Each row of a before or after table is a point. The points were changed in one or more steps. Then noise was added and the rows were shuffled. The steps act on how far a point lies along the listed directions, d1 being the first. What was done? A step turns or swaps two directions, mirrors them in a line or flattens them onto one, adds a multiple of one to another, or multiplies one. Angles are multiples of 10 degrees, from the lower direction toward the higher: turns from -170 to 170, lines from 10 to 170 but not 90. Use the fewest steps. Two steps may share a direction if one is a turn and the other turns, adds or multiplies; they go together, in the order done. Otherwise the lowest direction goes first.
In the rows, 128 means zero.

Directions:
(1): [ 81 129  83]
(2): [160  82  94]
Before (14 x 3):
[[ 52 182 122]
 [105 139 155]
 [156 120 102]
 [137 115 122]
 [133 120 149]
 [165 150 119]
 [ 96 168 148]
 [117 124 117]
 [167 115 125]
 [  7 194  72]
 [125 144 130]
 [144 120 147]
 [128 142 115]
 [150 112 118]]
After (14 x 3):
[[163 117 120]
 [149 120  96]
 [165 149 117]
 [141 109 111]
 [143 121 146]
 [111 138 162]
 [133 115 118]
 [126 145 135]
 [ 25 196  88]
 [131 144 114]
 [113 124 115]
 [ 67 183 135]
 [108 167 157]
 [135 120 149]]
Steps: add 0.3 times d2 to d1

Directions:
(1): [114 153 144 168 191 171]
(2): [174 126  85 169 154  82]
(3): [105 141 182 122 152  62]
(4): [176 191 158 139  94 135]
Before (14 x 6):
[[195 126  45 133  94 145]
 [186 144  71 166 115 109]
 [174 118  69 134  91 163]
 [161 186 115 128 101 132]
 [191 156  79 130  94 111]
 [ 91 139 184 102 130  72]
 [ 77 106 146  90 108  99]
 [ 71  75 117  76  97  67]
 [134 136 122 138 118 167]
 [119 122 124 147 129 119]
 [ 90 123 147 106 118 126]
 [ 95 121 119 124 153 105]
 [165 126  98 106  98 125]
 [134 152 168 164 191 118]]
After (14 x 6):
[[109 126 131 143 129 137]
 [117 155 155 178 197 238]
 [125 158 169  66  59  84]
 [143  82  58 110  75 105]
 [102 115  94 125 142 154]
 [151 193 145 108  97 110]
 [140 111  83 136 117 119]
 [117 138 181  97 109  52]
 [158 106  62 121  88 164]
 [124  34  38  66  37  60]
 [ 93 160 192  90  89 112]
 [108 149 190  59  88  53]
 [123 148 147 152 153 109]
 [142 124 142  68  73  77]]
Steps: multiply d1 by 2; turn d2 and d3 by 170 degrees

Directions:
(1): [183 115 161  94 115 160  67  97]
(2): [142 133  89  72 112 150 126 203]
(3): [101 174 113 165 147 129  50 151]
(4): [141  87  86 109 208 105 114 115]
Before:
[[156  89 118  66  97 140 172 152]
 [134 117 121 119 113 140 150 145]
 [139 138 144 123 102 142 124 119]
 [129 144 133 137 134 129 127 133]
 [118 150 128 136 133 144 106 138]
 [137  94 151 112 132 111 164 107]
 [137 125 107 111 167 134 117 156]
 [127 130 127 128 138 121  88 132]
 [151  99 134  88 124 127 149 130]
 [152 147 142  94  66 149 177 147]
 [133 117 134 118  96 132 154 127]
 [139 113 116 105 117 141 121 144]
 [133 130 124 109  99 146 130 152]]
After (13 x 8):
[[140 139  90  74  93 163 117 209]
 [134 148 141 130 105 139 109 122]
 [124 109 182 139 110 109 168  83]
 [136 128 108 101 101 153 143 184]
 [127 141 130 140 140 126 125 127]
 [152 116  86  68 150 149 135 195]
 [134 116 122 116 150 116  99 129]
 [148 181 112  72  48 169 140 224]
 [147 119  94  73 103 157 123 192]
 [149 114 131  71  94 143 150 164]
 [126 134 132 123  83 139 137 145]
 [123 142 115 126 146 141 105 143]
 [159 123  90  16  48 176 162 250]]
Steps: multiply d2 by 3; turn d3 and d4 by 40 degrees

Directions:
(1): [198 111 160 183  83 132 104 183 154 132 128]
(2): [183 135 107  77 134 145 166 149 123  67  69]
Before:
[[172 130 143 108 123 161 149 150 108  50  79]
 [132 110 123 134 135 135 146 163 117 101 110]
 [142 173  84  44 181 124 189 104 134  69 101]
 [ 60 136 148 204 106 133  73 119 144 177 219]
 [ 80 124 128 147 136 118 133  94 110 162 175]
 [104  96 182 174 110  92  98 139 145 162 188]
 [ 39 122  96 125 177  98 160  60 120 141 156]
 [216 118 129 186 102 134  98 181 155 113 121]
 [170 119 145 174  82 140 150 187 148 104 139]
 [154 139 124 108 106 130 152 170 155 136  79]
 [ 39 137  93  82 171 115 127  51 104 162 130]
 [ 28 157 131 126 159 105 121  59 102 163 180]
 [233 125 131 118  83 137 156 176 137  87  97]]
After, 13 rows:
[[161 142  78  75 157 142 156 124 117  63  75]
 [128 140  98  91 131 150 195 144 121  66 103]
 [150 124 188 221  77 114  81 161 142 163 174]
 [120 104 160 195  94 109  55 122 143 211 162]
 [ 62 142 130  97 160 150 141  76  90  95 128]
 [ 45 162 114 125 173  92 123  74 144 173 204]
 [201  99 167 126  99 117 146 187 148  88 108]
 [220 129 152 177  67 165 108 205 167  83 121]
 [ 94 116 113 123 147 131 149 135 106 117 123]
 [ 91 144 109  81 134 125 157 129 137 147  89]
 [126  99 153 224  99  99 111 133 159 169 178]
 [105 146  86  40 153 122 188  88  98  93 120]
 [163 109 152 179  95 129 117 155 131 144 156]]
Steps: turn d1 and d2 by 100 degrees

Directions:
(1): [ 88  92 191 104 152 196 170 114 121  82 136 133]
(2): [ 89 121  91  93 104 113 115 155  44  86 107  85]
(3): [ 33 139  84 174 134 128 169 104 132 164 125 141]
(4): [104 109 188 193 158 114  62 129 112 141  94  93]
Before:
[[136 116 148  87 129 137 128 140  98  86 117  92]
 [154 120 143  97 127 104  98 149  97  84 117  95]
 [201 176 125  94 106 127 141 143 179 174 167 164]
 [134 132 103  85  94 145 148 134  92  78 140 114]
 [ 68 157   7 119  85  87 169 138  99 151 152 132]
 [147 142 102  93 145 146 181 105 152 152 150 178]
 [192 126 164 105 143 159 126 120 167 102 134 144]
 [140 112 192 175 136 172 121 111 144 128 103 133]]
After:
[[143 138 118 104 136 168 179 105 174 116 146 167]
 [167  97 189 122 129 102  36 169  67  87 115  65]
 [ 74 123 106 100 128 133 171 125 103  90 131 120]
 [208 126 161  93 154 136 116 123 142 134 135 149]
 [146 130 112  84  96 142 135 137  90  75 137 108]
 [156 131 222  99 146 187 145 131 163 131 158 148]
 [130 154  90 172 104 139 160 107 161 167 118 162]
 [109 137  88  87 113 129 167 131 108 107 127 113]]
Steps: turn d3 and d4 by -110 degrees; turn d1 and d4 by -130 degrees
